Rows are points. Before rounding, the points of a table are all equally far from one centre. They may lie mostly on one side of it. Where is the centre, to within rounding?

Points:
[[ 33 -12 -46]
 [ 56 -11  23]
 [ 44  14   8]
 [ 36  12 -28]
 [ 39  -1  30]
 [ 57  -6 -29]
 [ 66 -11 -10]
 [ 60   2 -11]]
Centre: [ 25 -23  -5]

Points, 18 rows:
[[  4 -14 -60  -3 -58 -52 -18 -33   9  16  15 -40]
 [-20   3 -28  12   6 -47 -51 -27  52   6  18 -42]
 [-28 -28  -2  34 -41 -17 -31  11  24 -32   6 -29]
 [  1  18  35 -16 -13  11 -67   9  41  26  24   7]
 [-29 -36 -60 -17 -14 -58 -64 -29 -45  62  16 -11]
 [ -8 -62  -6 -31  32 -45 -19 -56 -23   0  22   6]
 [-44 -18 -41  30  13 -22 -39 -10  27  18  47 -41]
 [-20 -50  18   0  -3   4   3 -11 -23 -10 -34   8]
 [  7 -46 -61  -1   8 -23 -80  13  21  27  47  17]
 [-15 -36  24  12  -7  10 -79 -33 -18  43 -20 -32]
 [-53 -27 -15  25  10 -61 -53 -65   3   7  -4 -12]
 [-15   5 -50  10  16 -30 -27 -14 -10  10 -55 -23]
 [-52 -41 -43   0 -31 -18 -28 -73  -3  37  33 -21]
 [  6  46 -30 -19 -16 -40 -43 -11  52  26  34   4]
 [-19   2  15  13  -8 -31 -91  16 -20  44 -32 -16]
 [-11  -4 -50 -22 -29 -21   9 -40  23  62   1  -1]
 [-46 -22 -18  16 -41 -28 -85  30  -4  47 -16  -1]
 [  3  27  28  -3   2  12 -95 -16  19   3  22 -16]]
Centre: [-12  -7 -17  -6 -15 -18 -44 -17 -14  12  16   9]

Points:
[[-29 -31  24  35  28  -3  11  53  47 -12   3 -15  19 -13  22  21 -18  67
   -4   3  11 -33   4  14]
 [  8 -38   4 -31  19 -42  -1  17  12 -46   0  15  37  20 -27  39 -43  68
   -2  -8  -6 -13  -5  18]
 [ -9 -21  10   4  -2  -7  29  27 -13 -72   1   8  25 -25  53  30  17  23
  -36 -15 -19  -1   8  52]
 [  1  -9 -24  11  -3 -41 -13  28  36   1 -22  20  -2 -46  18  38  25  14
  -25 -42  -8  -9  25  35]
 [-31  -7  56 -15 -11  -3   4  28  14 -44 -63  12  10 -12  30  -5 -19  46
  -17 -39  20  30 -17  -4]
 [-63 -12   7  18 -12  11   4  33  26 -51  10 -12 -18 -17   5  -2 -24  44
   36  21 -14   2 -19  39]
 [-24  -5 -13 -25  29 -30  44   8 -32 -41  -5   8   5 -17   6  45 -35  95
  -20  -2  23  14  12  13]
 [-23  49 -13 -12   7 -27 -20 -17  22   4 -53  -9   5   1  -2  17  25  66
  -10   4 -25  11 -22  40]
 [-42  -4  29   1 -21 -32 -29   7 -22 -48  19  21 -19  15  -6  19   4  56
  -58   4  -5  27   9  46]
 [-33  46   0   5   3  -4 -42  21  12  -7  32  -4   3 -14  21  31  14  12
   20   7  28  25  -8 -13]
 [-17  17   6 -32  81  -1 -13   3 -31  14  -9  10   8  20  10 -16 -16  42
   22  -7  -4  39  -9  47]
 [-34 -17  28 -25  15 -18 -16 -28 -34  -4  -1 -20  -3 -28  42  48  15  36
  -18  12 -28  19 -16  64]
 [-32   2  11  -4  55  29  29  37 -20 -13  24  36  27 -29   4 -13 -40  31
    7  35  -4  17   8  37]
 [-12 -19 -28   5  30  -6  11  -9  16  11  -4  30  10  -4  -9  -3   3  47
   -7   7 -14  29  78  10]
 [-48 -12  -3  25   0  30 -10  29 -28  53 -19 -18   7  10  -9   9 -16  30
   12  11  -2  10 -15   4]
 [-24 -23   7 -17  38   8 -14  34 -28 -30   2  48  12 -51  33  27 -14  54
  -37  -8  12   8 -18  60]
 [-20 -12 -37   0  26 -11 -18   8 -46 -22 -22  11  -3 -17 -20   2  18   2
  -24 -36 -23  35  31  42]
 [-18 -16  27  -6  20 -13   5 -36  17  -4 -28  22 -12 -18 -15  30  -6  61
  -45  -9 -11  62  -6  79]
 [  0   3  29  12  35  11 -29  15  -3  18  12  -9  11   7 -19  53  -8  59
    1 -31 -24  20  44  10]
 [-21 -23 -10  -1  13  12  25   1  -2 -16 -31  30 -46 -31 -21  38 -24  24
  -43  21  40  62  28  30]
 [-34   2  -4  13  31 -19  -6 -10   6 -15  34 -20   9 -40 -19  30  22  70
   -7 -16  -4 -19  -7  13]
 [-18 -40  23   4  28  14 -27   1   1  -7 -21  37   7 -25  -2  44 -10  69
   -9 -56   2  20  24  13]
 [-30  -6   5   4 -12 -17 -24  50  -4  20  -7  46  26  -9 -31   6  -1  37
   20  -3  16 -22 -32   2]
 [ -8 -58 -29  29  -6 -42 -12  19 -24   4  14 -11   5  -1 -29  25  -7  41
   16  -7 -16  -2 -25   9]
 [ -2   1 -22 -48   9  26 -12  41  -6 -23 -29   5  56 -40   2   7  -2  26
  -23  -2 -17  24   0  30]
 [-21  -8 -27  10   5  -7  35  52 -58 -52 -33  27  22 -24   8  39  -7  16
   -1 -11  11   5 -24  22]
 [-43 -31  -8  36  26  38  33 -23  -1   0 -32  15  -4  -5  19  25  -4  65
  -34 -17   7  31  11  24]
 [ -5  29  -3 -39  21  12  -7   8  26  14 -41   8  -5 -18   4  33  16   9
  -54 -15  33 -11   1  55]
 [-30  -2  11  -6  29  33   3 -24 -15 -22 -45  21 -40  42  14  27  23  46
  -18 -18   5  -7  -5  30]
 [  1 -11   8  14  -3  16  17 -15  -8 -15 -13  13   1  10 -40  41  -1  48
  -18 -51  36  -1  13 -14]]
Centre: [ -6  -3  12   2  13 -15   6  13   0 -12 -15   7  -3  -5   6  16 -12  27
  -6   6   4  17  -1  26]

Points:
[[ 10  25  12  58  71  75  -1  39   7 -75  -6  20 -43 -21 -65 -10 -32  54
   19 -14 -15 -31 -11  -8]
 [-16  51  -5  27  16  67   9  64 -41 -38  14 -32  -6  14   4  13  -3  58
   16 -49  -9  15 -41 -63]
 [ 23  41   5   2  45  38   8  90  18 -20 -39 -43  15  30  19  17 -38  23
   36  17 -14  -6 -11 -41]
 [-13  33  13  16  72  48  24 -11 -17   2 -17 -25 -19 -64  -9   1   9  31
   10 -13 -24  -6 -23  65]
 [-27  -1 -38  -5  24  43 -17  71 -27 -50 -10 -39 -32 -36 -33  40  22  77
   57   8  10  23  26   1]
 [-27   2  28   8  37  63 -61  42 -52 -14  -9  -3 -23   7 -63  -7   1  22
   52 -29 -27  50  32 -22]
 [-22  30   4  14  53   9  36  48   1 -39 -26 -59  34   1 -47  -2 -15   7
   44  18 -39   6 -69  24]
 [-31  10 -22 -22   4 -22  -5  42  17   0 -10 -15 -32  -9   3  64 -44  38
   13 -39 -26  -9  26 -31]
 [-19  20 -28 -47  -7  20  15  71 -31 -59   8 -43 -51 -30  -8  19 -10  26
    9   4  18 -23 -16  34]
 [ 45  23  23  31  10  32   5  91  12 -46   2  12  -1 -39 -40   2  21  53
   54  28   7 -56 -17  -5]
 [ -4   5  23 -15 -17  -1 -67  33 -33  -5   9 -67 -15 -49 -13 -11 -43  49
   26  19 -10 -12  15 -13]
 [-40 -16  34  20  39  26 -65  41  -4 -11 -19 -23 -46  -4 -70  49   3  35
   50   3 -67  -6 -22  13]
 [-12  22 -20   8  41   9  19  47   4   9 -14 -32  -3 -37 -27   7 -48  49
  -32  49   9 -16 -59  -9]
 [ 21  -9  18  37  57  46  37  73  41  13 -24 -14 -32  -6 -66  29   0  24
   27   0 -23 -13   1 -38]
 [ 28  -7   1  -1  64  32 -16  93  51 -29 -53   1 -47 -21 -28  -1 -13  74
   14 -20 -27  31 -23 -37]
 [ -3 -23   8  -6  19  45  43  50  15   1   3 -56  -2 -33 -14   9  -2  31
   18   0 -34  10  61  -1]
 [ 12 -21  40  15   5  -3 -12  73 -32 -57  14 -33 -28  -6  22 -34 -17  33
   16 -16  -6  44 -50 -56]
 [ 25 -22  33  23   5   6  63  29   7  -4   5  23 -10  -4  -3 -21  10  27
   31  32  -1  26   3  13]
 [-19  -8 -19   8  17  22  -8  55  68 -25 -44 -27 -45  -3 -13 -44 -14  63
   44  20  -6 -11 -48  -9]
 [-15 -56  43  -9  10  23 -25  39 -26  17 -44 -40  14   2  -9 -35  22  23
   30 -17 -11  27 -19  10]
 [ -2  10  43  -2  80  50  12  20  14 -34   4 -24   0 -46  -5  43 -78  32
  -19  -8  -4  52  -6 -36]
 [ 20   3   1  30  34   3 -21  15  22 -52 -17  -5 -56  20   4 -36 -57   7
   27  18 -20 -26   6 -31]
 [-19   2   1   0  45   8  58  64  -8 -84  48  -2   0 -15 -25 -18  11  59
  -13  20 -55  -4 -22 -19]
 [ 24  51  32  26 -12  19 -25  73 -48 -42 -36  -2  26   5 -20   0  -7  28
   -1 -10  12   0 -22  21]
 [ -1  38   9 -21  70  39  28  52  -9 -14   5  18 -23  -9  28   2 -42  84
   74  -3 -18 -61 -44   6]
 [ 31  48 -37 -39  53  18  -5  53   5 -28  35 -28 -11 -10   4  24   5  76
   25  44 -38  23 -27 -14]
 [ -4  42   1 -14  -3 -34  34  52 -25 -46  13  -8  -4  13 -18  24 -50  -1
   28  -1 -17 -55   0 -10]]
Centre: [-17  15  29 -16  41  22  -6  33  -4 -31  -5  -5 -14 -23 -22   3  -4  36
  29  -6  -9  -4 -19 -21]
